Each row of a before or after table is a point. The points were changed in one or more steps. Then noise was added and the rows were shuffled. The steps act on how far a point lies along the listed directions, d1 being the first. Name the steps. A step turns or swaps two directions, mirrors them in a line or flattens them onto one, adds a multiple of one to another, or multiplies one. Angles are multiples of 10 degrees, from the lower direction toward the higher: turns from -170 to 170, lines from 10 to 170 but not 90. Use the fewest steps. Two steps may share a direction if one is a turn and the other turns, adds or multiplies; they go together, in the order done. Otherwise the lowest direction goes first.

Directions:
(1): -23 -46 -33
(2): -25 40 -39
(3): -51 2 34
Before:
6 -19 -6

19 -29 0

2 8 6

-9 35 1

-37 27 28

31 -5 13

56 -2 8

0 38 53

-46 28 22

-29 31 42
After, 10 rows:
-30 53 53

-93 26 42

1 9 7

-22 30 -1

-70 38 59

-82 29 48

15 -18 -6

46 4 3

93 12 -18

38 -26 -4
Steps: turn d1 and d2 by -20 degrees; multiply d3 by 2

Directions:
(1): 48 28 -13 68 -21 2 0 42
(2): -3 37 -70 -7 2 30 -42 -32
(3): -39 28 7 28 -49 -55 0 -39
(4): 8 17 16 40 55 16 38 -55
(5): -1 -28 -53 9 44 -64 9 13
Before (10 x 8):
0 -8 42 -1 15 -34 22 -6

30 -18 41 34 -19 -48 29 27

15 -9 -58 -9 43 -14 -7 -14

-23 12 -13 24 -11 -39 4 -18

40 36 24 48 18 22 11 -32

0 29 37 57 47 9 44 -45

-39 12 -21 5 2 -38 9 -25

-35 -5 52 -29 -54 -12 -13 -27

3 9 -44 34 7 -43 -26 -11

7 -20 -36 17 -21 -43 0 19
After, 10 rows:
-9 -14 42 -8 26 -37 28 -17

49 -9 30 61 -26 -53 30 46

-58 -8 69 -68 -67 2 -21 -38

11 8 -63 55 15 -64 -22 6

17 -24 -58 30 -25 -65 -6 47

-51 0 -24 -6 15 -51 13 -33

63 61 30 92 21 41 26 -38

9 -20 -76 -7 64 -35 1 -15

12 44 51 92 73 25 66 -74

-22 11 -20 31 0 -48 11 -13
Steps: multiply d1 by 2; multiply d4 by 1.6; multiply d5 by 1.6

Directions:
(1): -11 -4 6 56 -68 66 15 -5 55 -16 4 3 14 38
(2): 78 -29 -40 -7 11 3 -28 15 0 -13 -2 39 73 29
(3): 0 -49 -5 -20 -30 37 -41 -53 -5 9 -30 -28 19 -76
(4): 50 26 41 -26 -42 -28 -26 -10 10 20 50 -71 11 22
(5): -27 5 -25 -67 10 -1 -32 28 77 -57 -5 -16 -12 2
(6): -28 -25 61 6 35 8 -12 58 38 60 -8 -3 48 -13
Before:
35 -47 33 50 -55 35 -40 -32 -20 72 -3 -35 55 -9

12 25 -40 -1 21 -4 -25 14 4 -14 -4 20 42 -7

-25 9 -15 -24 -2 13 -4 11 18 -11 -22 -21 -41 -15

-10 -19 -15 30 1 8 -2 -7 -16 -14 6 18 5 57

0 -11 -37 36 -4 30 21 14 32 -32 -50 37 -1 42

-58 42 24 -6 50 -33 43 20 -10 1 8 -5 -36 30

48 58 4 -72 -12 -40 -18 -34 -59 -17 38 -96 -64 -6

63 34 -84 56 -34 7 26 -38 -32 -51 -8 36 13 36

-32 -28 -22 -12 32 -1 7 -48 -51 19 -52 10 -22 -79

65 47 -45 -52 10 -48 -29 9 50 -69 34 -9 -13 56
After, 10 rows:
19 21 -43 -1 24 -4 -26 15 3 -14 -4 23 47 -3

-41 -24 -17 -10 31 -2 11 -49 -50 18 -51 6 -31 -79

-56 40 22 -5 49 -31 40 19 -9 2 6 -3 -33 30

5 -11 -39 37 -3 27 21 19 34 -33 -48 41 2 47

92 45 -59 -51 19 -52 -33 22 50 -77 38 10 11 77

50 51 -77 62 -28 -4 40 -27 -30 -52 0 38 -3 51

53 66 3 -68 -6 -46 -11 -25 -58 -20 43 -89 -64 11

12 -42 44 49 -64 39 -35 -43 -20 76 -5 -51 35 -25

-14 -16 -12 32 2 7 1 -4 -17 -15 8 17 -1 58

-9 6 -21 -24 -1 12 -7 15 18 -12 -22 -12 -27 -8
Steps: add 0.5 times d5 to d2; add 0.3 times d6 to d3

Directions:
(1): -19 22 88 23 -36 -54 -9 1 -43 -5 3 -31 6 9 0 38 6 5 20 7 -50 -46 2 -97
 32 33 35 -17 40 36 25 -19
(2): 11 19 -15 -33 24 51 42 -28 -32 31 1 28 33 -41 -41 -15 3 -3 30 -94 -82
 -15 32 -6 -18 39 -5 -53 -8 -36 24 -28
(3): -5 -27 -25 -8 2 -34 -59 23 33 25 12 18 64 -2 -40 -19 -27 24 69 8 -76 25
 19 13 20 -43 71 46 13 11 -39 33
(4): -25 -15 -13 48 -13 48 -25 -21 17 -29 11 55 -56 12 40 4 54 65 -52 -8 -50
 41 37 -55 -20 -31 30 21 22 -46 0 -18
(5): 36 42 14 52 -34 -4 14 8 -8 9 -71 39 -3 15 -51 69 27 -76 -33 -18 -31 20
 -29 41 -18 -26 19 19 11 8 -59 -32
Before:
11 -1 -28 38 10 100 36 -37 -17 -38 -33 79 -78 5 45 14 79 -15 -102 -33 24
 35 -5 12 -75 2 -61 -10 -16 -62 15 -60

-3 -11 52 30 -10 -70 -25 35 -27 -12 -8 8 10 16 -15 36 2 9 21 22 -37 -6
 -13 -58 14 -20 52 28 43 27 -31 3

13 26 40 25 -5 -4 -3 8 -15 8 -27 7 -6 8 0 21 -7 -21 -2 1 8 4 -23 -6 -7
 15 8 -4 13 30 -8 -20

17 34 0 57 -26 69 32 -38 -14 -40 -33 37 -87 29 53 65 75 -13 -113 -26 19
 34 1 -5 -48 25 -43 -11 2 -35 -11 -38

17 26 -5 3 38 109 47 -47 -20 30 5 23 -30 -8 16 -20 47 16 -55 -55 2 -2 20
 8 -25 20 -52 -45 -13 -62 4 -44

4 -10 -15 11 -3 -32 -27 17 10 3 7 -8 -2 15 -1 -7 -15 13 49 40 10 23 -13
 -15 46 -11 20 22 10 24 -32 28

16 23 15 9 -34 -32 -19 14 0 20 -49 -9 41 12 -38 29 -6 -50 16 -8 7 10 -35
 21 -1 -1 29 30 18 11 -31 11

-29 -23 40 4 -10 -62 -42 -8 -12 10 31 -42 4 4 17 -8 -8 16 14 38 -6 -28
 -12 -46 41 -5 9 23 31 39 23 -1

7 -11 -27 7 27 96 17 -43 16 -9 26 31 -23 -29 28 -4 17 38 -27 -43 -2 13
 24 7 -23 -2 -13 -27 -4 -67 12 -21

-8 -2 2 2 -18 -50 -41 20 8 22 4 -9 30 13 -33 11 -13 3 67 45 -41 5 -22 15
 36 -37 63 24 13 29 -48 13

-6 48 4 23 -11 37 54 -44 -46 -12 -21 32 -16 -16 -6 23 36 -35 -38 -74 -19
 -10 3 -25 -32 34 -33 -44 19 -57 21 -40

-6 -16 -18 -26 20 -34 -20 12 12 -8 -1 -43 18 -7 7 -33 -32 -24 8 32 74
 -22 -14 4 4 -10 -44 25 -24 11 -9 44
After:
73 43 1 15 -31 -68 -16 39 4 42 -85 6 91 26 -100 85 -31 -130 43 -4 -36 24
 -53 123 6 -14 36 47 3 65 -115 16

-7 23 -21 39 -13 63 18 -31 -11 -2 -16 57 -59 3 0 29 61 18 -34 -26 -55 30
 6 -7 -23 -22 16 -20 6 -52 -22 -49

-19 -27 -41 -41 45 34 6 -21 6 -20 29 -28 -17 -25 47 -65 -10 21 -21 -2 79
 -22 16 -23 -19 12 -78 -9 -38 -36 36 31

8 52 51 36 -48 -96 -3 16 -32 7 -51 -17 57 17 -60 62 -17 -97 31 9 -10 -24
 -49 7 22 0 28 17 42 40 -46 0

21 10 -3 20 16 27 34 -1 -40 6 -32 73 1 -19 -45 32 31 -8 -5 -77 -88 16 11
 -17 -37 -7 26 -10 21 -38 -30 -38

36 59 13 64 -54 32 21 -14 -17 6 -100 50 -17 15 -45 81 56 -82 -65 -57 -16
 36 -36 27 -46 -5 15 19 22 -31 -49 -46

36 47 27 30 -5 19 15 6 -21 22 -56 36 5 0 -35 38 1 -55 -7 -34 -21 14 -27
 27 -22 12 11 -6 9 18 -31 -36

2 -8 -49 5 18 50 12 -20 -3 -3 15 28 -37 -8 19 -27 14 38 11 -19 -4 34 16
 -20 10 8 -13 -17 -8 -35 -3 -1

10 8 59 3 -2 -65 -38 28 0 43 7 -63 50 33 -11 1 -28 -17 36 75 40 -30 -33
 12 54 -15 16 30 15 58 -45 24

43 -3 11 11 -18 -94 -47 58 9 25 -66 5 84 30 -74 43 -33 -111 55 57 7 11
 -72 98 9 -44 32 75 2 75 -84 14

-28 -32 -26 -46 43 37 4 -49 -16 26 60 -6 4 -42 24 -66 -1 52 14 -51 -37
 -21 33 -31 6 28 -35 -34 -3 -32 68 -15

-4 -37 23 -4 2 -41 -56 13 37 -3 44 -51 40 3 19 -4 -48 34 55 64 38 -12
 -12 0 44 -25 36 25 15 27 -13 42
Steps: mirror d1 and d2 in the line at 30 degrees; swap d3 and d4; multiply d5 by 2.5
